Each row is a point. To make a cloud, some directions were put in groups of two or more. Within a group, all points are equally far from the middle, so they leave a hole (a ring in 2 directions, a hollow ball in 3). The other directions are filled evenly. Then the cloud was stretched, turned, moved and blurred a little. How many holes are there, and how many directions does each take, smallest first?

Cloud (22 x 3)
[[-36 -58  -1]
 [ -2 -26 -21]
 [ 14   7 -33]
 [  2  28  25]
 [-14 -56  42]
 [-13 -59  16]
 [  6  26  30]
 [-38   3  41]
 [  9 -12 -28]
 [-14 -14  54]
 [  6  37  -2]
 [-24 -12 -19]
 [-11 -11 -24]
 [-37  -5  50]
 [-24 -35  60]
 [-21 -54   0]
 [ 12  -4 -32]
 [ 39 -20  27]
 [  2   2  46]
 [ 25 -28 -15]
 [-30  15  15]
 [-27  17  15]]
Holes: 1 (2)

Cloud (20 x 3)
[[-28 -41  13]
 [-11  21  35]
 [  5 -38 -20]
 [ 39 -12  32]
 [-39 -14  24]
 [-24  -4 -45]
 [ -1  43  12]
 [ 41 -16   0]
 [-32   3 -40]
 [ 41 -38  16]
 [-37  23   5]
 [-11  58  -8]
 [-18 -31 -19]
 [  7  20  36]
 [-38   3 -26]
 [ 11  48  -1]
 [ 43 -28  23]
 [ 40 -15  31]
 [-39  15 -39]
 [-17  44   6]]
Holes: 1 (2)

Cloud (21 x 3)
[[ 11  11 -14]
 [ 10  38 -25]
 [ 16   4  60]
 [  3  -2  32]
 [  0  17   3]
 [-15   4 -15]
 [-26  11  14]
 [ 12 -14  -6]
 [ 17  30   2]
 [  9 -14  23]
 [-16  34   5]
 [  4  -2  20]
 [ -1  29 -11]
 [  3  16  23]
 [  1  17 -24]
 [-14  28  -6]
 [  0   7  41]
 [ 41  35  -5]
 [-18  -1  17]
 [  0  28   7]
 [ 19  20   0]]
Holes: 0

Cloud (28 x 4)
[[-10 -26 -37 -15]
 [ -5 -17  25  23]
 [-28 -35 -32   8]
 [ 40  60  13  10]
 [ 51 -11 -19 -23]
 [ 55   4   3 -37]
 [ 23  40  33 -12]
 [ 33 -16  24 -31]
 [ 25 -16  20  54]
 [ 47  35  26 -24]
 [ 16 -12  51 -29]
 [  1  12  29  -1]
 [ 33 -18  59  -4]
 [ -5   3 -24 -28]
 [-20  17 -10   1]
 [  5 -32  -5  16]
 [ 28 -47 -13  13]
 [ 44 -16  16   2]
 [ 24  22 -33 -33]
 [ -8 -35  -4  32]
 [-23   6   0 -32]
 [ 49  -4   3  48]
 [ 38  -6  14  55]
 [ 11  36 -21 -11]
 [ 36 -15   0 -32]
 [ 40 -25   8 -10]
 [ -5   9  12 -18]
 [-33 -14 -20  -9]]
Holes: 0

Cloud (28 x 4)
[[ 10   7 -13 -46]
 [ 13 -39 -14  23]
 [-37 -17 -23  -9]
 [  1 -43 -29   1]
 [ 21  11  34  10]
 [-18 -41  36  25]
 [-18 -16  32 -27]
 [-18 -17  48  34]
 [-18 -53  -4  14]
 [ 21 -25 -12  -7]
 [-12 -43 -33  -6]
 [  4  17 -30 -33]
 [-29 -31 -32 -13]
 [  9   8   5 -48]
 [ -2 -19  56   5]
 [  7   9   9 -49]
 [-28 -27 -36 -14]
 [-10  23  21 -47]
 [-14  -3 -42  -7]
 [  6  34   4 -25]
 [ -3 -48 -26   7]
 [ -4 -15  60  18]
 [-33  -2  24  17]
 [  8 -25 -10  37]
 [-39 -17  -5 -17]
 [  6  -3 -35 -37]
 [  6  14 -24 -43]
 [-18  -8 -44 -11]]
Holes: 2 (2, 2)

Cloud (55 x 6)
[[-17  11  19  -9  40   4]
 [ -2 -27  33  14 -35 -31]
 [  4   6 -30  15  25  10]
 [-18  35 -25  -5   1 -12]
 [ 15  39 -41  -7  41   5]
 [ 15   9 -20   4  -8  27]
 [-36 -17 -22   6 -19  15]
 [ 34   5 -20  58  -6  -1]
 [-23  12   4 -23  29   8]
 [ -5  -3  18   7  17  25]
 [  5  -8   5  -9 -19  35]
 [ -5   0  -9  17  11  37]
 [ -1 -25 -32 -20  -3  25]
 [-29 -17 -16  13  -5   2]
 [ 10   4  10 -12 -47  27]
 [ 19 -17 -25   9 -15  -6]
 [ 13  24 -17  22  14  10]
 [-16 -13   2  -8 -18  -5]
 [ -3 -25  33   6 -28 -37]
 [  6  21   2  20  -1  15]
 [  9  24 -20  -5  13  21]
 [  6   1  10 -48  17  -7]
 [ 16  37 -11  -4  31 -11]
 [ -3  -6  16  12  -4  27]
 [ 10 -13 -33   0 -60 -23]
 [  7  25 -21  -7  18  -5]
 [-26 -13 -37 -24   4   3]
 [ -2  19 -18  -7  40  36]
 [-31 -13 -22 -17   0   7]
 [-17  18 -17 -26  11  -1]
 [ -5 -22 -31   1 -53 -12]
 [ -9  -3  -4  14 -14   9]
 [ -2 -24  14 -25  -5  -3]
 [-33 -13  -4 -33 -35  -2]
 [-16  29   2  11  10 -23]
 [ -7 -15 -21 -19 -51 -18]
 [ -2 -18  -7 -50  -6  40]
 [  1  20   5 -18 -21  -7]
 [  3   6 -47  13 -27 -29]
 [  4   7   6   1 -17 -29]
 [  6  16 -33 -31  27  -7]
 [ 10  -5   3   9   5 -35]
 [  1  14 -22 -22  14  13]
 [-14  -2 -31  -1  -3 -37]
 [ -6  10 -10  18   8   7]
 [ -8   7  14   7  34   8]
 [-24  17 -24   1  22 -22]
 [  8  26 -34 -13 -20   3]
 [ -2  16  -5  31  -4   4]
 [-13   5  12 -30  22  20]
 [ 17   5  22  -4 -15 -31]
 [ 38 -20  -1  23   9  20]
 [-47  17 -36 -15  14 -11]
 [  3  -8  -3  13  12  42]
 [ 42   3   0  18 -17 -15]]
Holes: 0

Cloud (55 x 6)
[[ -7 -12  36   8 -11  10]
 [  6  17  38   1 -32  -3]
 [  7 -31  -6   3  14  -5]
 [-19  30  25   8  -1   1]
 [ -5  -2  35   6  24  21]
 [-21   3  15  -1 -17 -20]
 [-13 -16 -42   9   0 -26]
 [ -4  35  -2  18  -2  -5]
 [ -4  -4  17 -11 -21  28]
 [  7 -28   2 -33  15  31]
 [-22   4 -25 -30  12   2]
 [-20   1 -33 -27  10 -12]
 [-17  10  -9 -29  18  22]
 [-17 -13   7 -19  -6 -14]
 [-11  23 -21  -4 -28  -3]
 [-12 -22 -18 -28  49  25]
 [-19  15  15  13  11  29]
 [-14  -9 -25  15  34  -3]
 [-14  -7  16 -11 -12 -19]
 [ 20   2 -18  -3  17  21]
 [ 14  18  33  -3 -29   0]
 [  2 -27 -32 -17  51  12]
 [-25  15  21   9 -25 -10]
 [  7 -12  14  21  -8   9]
 [ 11  17 -28  -6  15  10]
 [ 14  -5   9  21 -10   6]
 [-28   0  -4  29 -14   8]
 [ -3 -13 -43  -6  43  -8]
 [  4 -39  -4 -32  24  21]
 [-17  -4  -5  -2 -20  26]
 [ -3  -8  -1  28 -20   1]
 [-16  -1  -9  17 -24  21]
 [ -3  16 -12  29  13   4]
 [  1  13  37  -6 -33  11]
 [-17  11  19   0 -31  17]
 [-21 -21 -33 -15   0  21]
 [-34 -19  -7  -2   7  -1]
 [  3 -31  13 -42  21  17]
 [-22 -10 -14 -24  -9  19]
 [  9  -5   4  20 -18  14]
 [-10  10 -57  -4  -2  -3]
 [-12  21 -38  25 -14   2]
 [  0  -4 -44   4 -18   6]
 [  2 -32  18 -32  35  15]
 [ -2  30 -20  18  -1   1]
 [-10   5 -60  -4  -1  -3]
 [ -5   3  32  10  20  24]
 [  1   6   7  21  18  23]
 [  1 -41 -22 -11  16   1]
 [  7 -28 -13  -7  45   5]
 [ -1   5  18  14  18  29]
 [ 21 -29 -32 -22  21   4]
 [ -4 -21  13  -3  41  13]
 [-10   5  43   3 -27   3]
 [-26  -5 -22 -30   6   1]]
Holes: 3 (2, 2, 2)
